Each row of a before or after table is a point. The points were changed in one or more steps. Then noise was added and the rows were shuffled. The steps act on columns, c1 being the first. Write out the steps. A step turns or swaps two columns, mirrors them in a line or flattens them onto one, adds a multiple of one to another, or multiplies or shifts one. Angles are multiples of 10 degrees, from the lower column toward the higher: turns from -170 to 170, lines from 10 to 170 but not 90. Use the fewest steps. Two steps may share a column if one is a turn and the other turns, adds or multiplies; they go together, in the order done. Otherwise the lowest column goes first.

Before (10 x 3):
[[ 0.48  0.26  0.25]
 [ 0.57  0.30  0.21]
 [ 0.01 -0.69 -0.77]
 [-0.05 -0.40  0.27]
 [ 0.84 -0.12  0.43]
 [-0.50  0.11 -0.27]
 [ 0.32 -0.03 -0.30]
 [-0.74  0.15  0.20]
 [-0.29  0.15 -0.08]
 [ 0.60  0.28 -0.54]]
After, 10 rows:
[[ 0.47 -0.20 -0.69]
 [-0.25  0.16 -0.73]
 [-0.21 -0.30  0.71]
 [ 0.28 -0.05 -0.23]
 [-0.45 -0.48 -1.94]
 [-0.24  0.60  0.54]
 [-0.30  0.55 -1.36]
 [ 0.68 -0.36  0.51]
 [-0.22  0.53  0.59]
 [-0.74  0.43  1.04]]
Steps: mirror c1 and c2 in the line at 70 degrees; multiply c3 by 2.5

Before:
[[-0.19 -0.43  0.15 -0.41]
 [ 0.34  0.29 -0.62  0.55]
 [-0.34  0.36  0.54 -0.63]
 [-0.23 -0.45  0.37 -0.17]
 [-0.10 -0.10 -0.41  0.37]
 [ 0.10  0.12  0.01  0.45]
 [ 0.93 -0.01  0.16 -0.31]
 [-0.09  0.55 -0.45 -0.27]
 [-0.52 -0.18  0.00 -0.13]
 [-0.80  0.30  0.01  0.51]
 [-0.69 -0.56  0.25 -0.45]
 [-0.46  0.38 -1.02 -0.15]
 [ 0.40 -0.04 -0.34 -0.01]
 [ 0.38 -0.34 -0.37 -0.31]]
After, 14 rows:
[[-0.17 -0.42 -0.04  0.44]
 [-0.19 -0.45  0.27  0.26]
 [-0.53 -0.14 -0.12  0.10]
 [-0.50  0.38 -0.98 -0.20]
 [ 0.44 -0.10 -0.36 -0.08]
 [-0.80  0.30  0.16 -0.54]
 [-0.68 -0.59  0.09  0.48]
 [ 0.35  0.26 -0.44 -0.76]
 [-0.35  0.31  0.35  0.78]
 [-0.06 -0.11 -0.27 -0.42]
 [-0.06  0.60 -0.49  0.11]
 [ 0.43 -0.33 -0.48  0.17]
 [ 0.13  0.14  0.17 -0.37]
 [ 0.96 -0.04  0.00  0.39]]
Steps: mirror c3 and c4 in the line at 10 degrees

Before (12 x 8):
[[-0.88  0.26  0.27 -0.45  0.40  0.84 -0.43  0.47]
 [ 0.09 -0.53  0.33  0.14  0.21  0.03  0.18 -0.64]
 [-0.03  0.23  0.09  0.47  0.31  0.48 -0.72  0.34]
 [ 0.35 -0.48  0.21  0.07  0.19  0.11 -0.19 -0.03]
 [ 0.20  0.53 -0.54  0.08 -0.51 -0.13  0.45 -0.08]
 [ 0.22 -0.29  0.37  0.75 -0.03  1.00 -0.15  0.66]
 [ 0.40 -0.21  0.11  0.43 -0.03 -0.19  0.21  0.11]
 [-0.10  0.24 -0.98 -0.15  0.10  0.11  0.06  0.13]
 [ 0.13 -0.44  0.41  0.32 -0.52 -0.01 -0.29  0.24]
 [ 0.87 -0.31  0.45  0.18  0.07  0.12  0.02  0.36]
 [ 0.50 -1.15  0.55  0.22  0.15  0.56 -0.48  0.11]
 [-0.83  0.31 -0.94 -0.24  0.56 -0.34  0.38  0.25]]
After:
[[-0.03 -0.40 -0.71  0.51  0.02  0.50  0.11  0.35]
 [ 0.51  0.42 -0.50  0.24 -1.11  0.56  0.51  0.10]
 [ 0.82  0.12  0.00  0.17 -0.29  0.12  0.49  0.38]
 [-0.82 -0.63  0.35 -0.24  0.03 -0.35 -0.95  0.26]
 [ 0.07  0.07  0.17  0.14 -0.58  0.00  0.39 -0.65]
 [ 0.38  0.17  0.20  0.44 -0.16 -0.20  0.11  0.11]
 [ 0.11  0.67 -0.31  0.31 -0.13  0.00  0.41  0.25]
 [-0.88 -0.49 -0.43 -0.43  0.01  0.81  0.29  0.46]
 [-0.11 -0.21  0.06 -0.15  0.16  0.13 -0.97  0.13]
 [ 0.21  0.20 -0.15  0.75 -0.22  0.98  0.35  0.66]
 [ 0.20  0.19  0.43  0.09  0.70 -0.13 -0.53 -0.10]
 [ 0.37  0.06 -0.19  0.05 -0.53  0.08  0.20 -0.03]]
Steps: turn c2 and c5 by 120 degrees; swap c3 and c7

Before, 11 rows:
[[-0.58  0.37  0.27  0.80  0.12 -0.37  0.05  0.27 -0.15]
 [ 0.30  0.12 -0.83  0.73 -0.50 -0.26  0.28  0.50 -0.17]
 [ 0.40  0.01  0.04 -0.35 -0.22 -0.17 -0.08 -0.20  0.37]
 [-0.39 -0.40  0.40  0.07  0.69  0.18 -0.13 -0.38 -0.02]
 [-0.27  0.62 -0.84  0.81 -0.16 -0.31 -0.58 -0.73 -0.16]
 [-0.48  0.80 -0.37 -0.45  0.32  0.62 -0.72 -0.22  0.20]
 [ 0.21  0.26 -0.94  0.58  0.12 -0.23 -0.46  0.45  0.05]
 [-0.32 -0.05  0.27 -0.46  0.36 -0.36  0.08  0.06 -0.40]
 [ 0.13  0.16  0.39  0.07 -0.26  0.67 -0.70 -0.22 -0.45]
 [ 0.49  0.72  0.07  0.36  0.61 -0.39  0.25 -0.29 -0.21]
 [-0.57 -0.47  0.36 -0.03  0.32  0.80  0.21  0.15 -0.26]]
After, 11 rows:
[[-0.23 -0.03  0.21 -0.51  0.37 -0.43  0.08 -0.02 -0.19]
 [-0.40  0.46  0.43  0.09  0.66  0.13 -0.11 -0.33  0.05]
 [-0.48  0.08 -0.29 -0.42  0.32  0.64 -0.79  0.84  0.26]
 [ 0.44  0.17  0.03 -0.28 -0.22 -0.04  0.00  0.06  0.03]
 [-0.56 -0.37  0.24  0.93  0.13 -0.31  0.04  0.35 -0.17]
 [ 0.55  0.08  0.04  0.33  0.66 -0.40  0.28  0.82 -0.10]
 [ 0.23 -0.48 -0.84  0.60  0.12 -0.16 -0.50  0.21 -0.05]
 [-0.58 -0.06  0.35  0.00  0.33  0.60  0.26 -0.48  0.29]
 [ 0.07  0.25  0.40  0.13 -0.27  0.48 -0.65  0.17  0.13]
 [-0.37  0.59 -0.79  0.87 -0.15 -0.28 -0.58  0.73 -0.07]
 [ 0.33 -0.54 -0.95  0.72 -0.54 -0.30  0.27  0.07 -0.11]]
Steps: turn c2 and c8 by 100 degrees; flatten c6 and c9 onto the line at 20 degrees

Before:
[[ 0.32 -0.08 -0.36 -0.14 -0.49  0.39 -0.01  0.19  0.10  0.61  0.74  0.26]
 [ 0.09  0.02 -0.62 -0.18  1.03 -0.94  0.59  0.93 -0.22  0.37  0.35  0.12]
 [-0.34  0.74 -0.09 -0.59  0.58 -0.13  0.04  0.26 -0.46  0.33 -0.92  0.17]
 [-0.53  1.07 -0.53 -0.28  0.44 -0.04  0.65 -0.08 -0.47 -0.13 -0.72 -0.13]
 [ 0.15  0.65 -0.49 -0.17  0.63  0.48  0.16  0.48 -0.15  0.24 -0.83 -0.44]
 [ 0.15  0.04  0.02 -0.26 -0.41  0.65  0.23  0.63  0.47 -0.07  0.61  0.59]
 [ 0.35 -0.70  0.01 -0.03  0.11  0.10  0.47  0.19  0.14  0.19  0.45  0.32]
 [-0.29  0.89 -0.03 -0.23  0.77  0.05 -0.11  0.16 -0.56 -0.17 -0.35 -0.44]
 [ 0.68 -0.22 -0.26  0.14 -0.30  0.48  0.11  0.69 -0.47  0.08  0.34  0.51]]
After, 9 rows:
[[ 0.07  0.15 -0.63  0.19  2.09 -1.06  0.52  0.98 -0.05 -0.34 -0.27  0.05]
 [ 0.39 -0.13 -0.34  0.30 -0.96  0.42  0.00  0.39 -0.05 -0.73 -0.63 -0.01]
 [ 0.12  0.64 -0.49 -0.12  1.22  0.43  0.15  0.24 -0.24 -0.03  0.82  0.45]
 [ 0.66 -0.12 -0.28 -0.01 -0.64  0.45  0.09  0.76  0.05 -0.27 -0.39 -0.50]
 [ 0.13 -0.11  0.06  0.41 -0.77  0.67  0.34  0.84  0.03 -0.13 -0.50 -0.53]
 [-0.33  0.80 -0.08  0.18  1.14 -0.08 -0.04 -0.09 -0.33 -0.39  1.10 -0.01]
 [-0.54  1.15 -0.54  0.04  0.89 -0.05  0.64 -0.32 -0.37  0.11  0.77  0.06]
 [ 0.36 -0.74 -0.04  0.18  0.20  0.13  0.46  0.43  0.24 -0.27 -0.38 -0.17]
 [-0.33  0.95 -0.03  0.08  1.49  0.08 -0.09  0.03 -0.34  0.30  0.43  0.38]]
Steps: flatten c2 and c9 onto the line at 160 degrees; turn c4 and c11 by -160 degrees; add -0.3 times c11 to c8; multiply c5 by 2; turn c10 and c12 by 160 degrees

Before (11 x 18):
[[-0.22 -0.45 -0.50 -0.01 -0.04  0.21  0.21 -0.35 -0.48 -0.18 -0.17 -0.30
  -0.35 -0.61 -0.41  0.47  0.66 -0.90]
 [ 0.07 -0.93 -0.72 -0.44 -0.71 -0.38  0.65 -0.36  0.75  0.07 -0.18  0.26
  -0.27  0.06 -0.34  0.16  0.45  0.07]
 [-0.37  0.31  0.08  0.43  0.31 -0.45 -0.47  0.33  0.52  0.16  0.49 -0.14
  -0.04 -0.04 -0.38  0.28  0.74  0.25]
 [-0.16 -0.84 -0.92 -0.28  0.16  0.48  0.42  0.37 -0.27  0.23 -0.18  0.69
   0.15 -0.44 -0.08  0.49  0.01 -0.91]
 [-0.46 -0.39 -0.82 -0.39  0.56  0.09 -0.48 -0.26  0.69 -0.16 -0.13  0.26
  -0.72  0.52  0.62  0.46 -0.12  0.25]
 [ 0.51 -0.78  0.00  0.47 -0.52 -0.48  0.64  0.21  0.48 -0.24 -0.16  0.27
   0.18  0.52  0.36  0.43 -0.21  0.37]
 [ 0.55  0.27 -0.54 -0.28 -0.44 -0.25 -0.25 -0.05 -0.42  0.60 -0.25  0.15
   0.30  0.10 -0.32  0.50  0.67  0.40]
 [-0.34  0.30  0.20 -0.38  0.22 -0.26  0.61 -0.14 -0.37 -0.23  0.03 -0.11
  -0.04 -0.14  0.34 -0.11 -0.50 -0.17]
 [ 0.19 -0.32  0.27  0.79 -0.44  0.48 -0.16 -0.06 -0.49 -0.22  0.10  0.67
  -0.22  0.63  0.48 -0.45 -0.34  0.30]
 [ 0.25 -0.29  0.05  0.74 -0.63 -0.81 -0.35 -0.01 -0.27  0.70 -0.08 -0.27
  -0.04  0.12  0.46 -0.72  0.36 -0.12]
 [ 0.47 -0.01 -0.32  0.25 -0.02 -0.45  0.55  0.82 -0.37  0.85 -0.13 -0.39
   0.50  0.64 -0.19  0.03  0.23  0.29]]
After (11 x 18):
[[ 0.06  0.42 -0.96 -0.46 -0.63 -0.37  0.35 -0.30  0.92  0.04 -0.29  0.30
  -0.54  0.07 -0.36  0.83  0.45  0.22]
 [ 0.27 -0.34  0.47  0.86 -0.41  0.55 -0.04 -0.12 -0.55 -0.20  0.11  0.70
  -0.48  0.54  0.50  0.41 -0.35  0.30]
 [-0.04  0.73 -1.31 -0.30  0.20  0.51  0.36  0.31 -0.03  0.19 -0.14  0.73
   0.32 -0.40 -0.11  0.64  0.00 -0.94]
 [-0.41  0.19 -0.06  0.43  0.34 -0.38 -0.63  0.27  0.36  0.12  0.53 -0.07
  -0.10  0.02 -0.36 -0.52  0.77  0.23]
 [-0.37 -0.19  0.42 -0.35  0.22 -0.26  0.60 -0.13 -0.17 -0.21 -0.01 -0.13
  -0.09 -0.14  0.41 -0.29 -0.49 -0.15]
 [ 0.58  0.40 -0.71 -0.31 -0.43 -0.23 -0.08 -0.02 -0.52  0.54 -0.31  0.27
   0.58  0.13 -0.29 -0.43  0.72  0.36]
 [-0.27  0.61 -0.74 -0.11  0.10  0.24  0.41 -0.37 -0.37 -0.19 -0.25 -0.21
  -0.79 -0.64 -0.39  0.26  0.61 -0.92]
 [ 0.29 -0.53  0.34  0.74 -0.60 -0.79 -0.27 -0.03 -0.46  0.68 -0.08 -0.28
  -0.08  0.21  0.50  0.58  0.34 -0.02]
 [ 0.40 -0.06 -0.29  0.26  0.02 -0.44  0.73  0.81 -0.16  0.74 -0.10 -0.50
   0.94  0.60 -0.28  0.00  0.23  0.28]
 [-0.53  0.49 -1.08 -0.45  0.60  0.11 -0.65 -0.18  0.51 -0.10 -0.20  0.25
  -1.38  0.49  0.58  0.32 -0.16  0.33]
 [ 0.50  0.66 -0.28  0.42 -0.52 -0.51  0.49  0.20  0.72 -0.29 -0.16  0.24
   0.37  0.53  0.35  0.62 -0.25  0.41]]
Steps: turn c2 and c16 by -110 degrees; add -0.5 times c2 to c3; turn c7 and c9 by 20 degrees; multiply c13 by 2
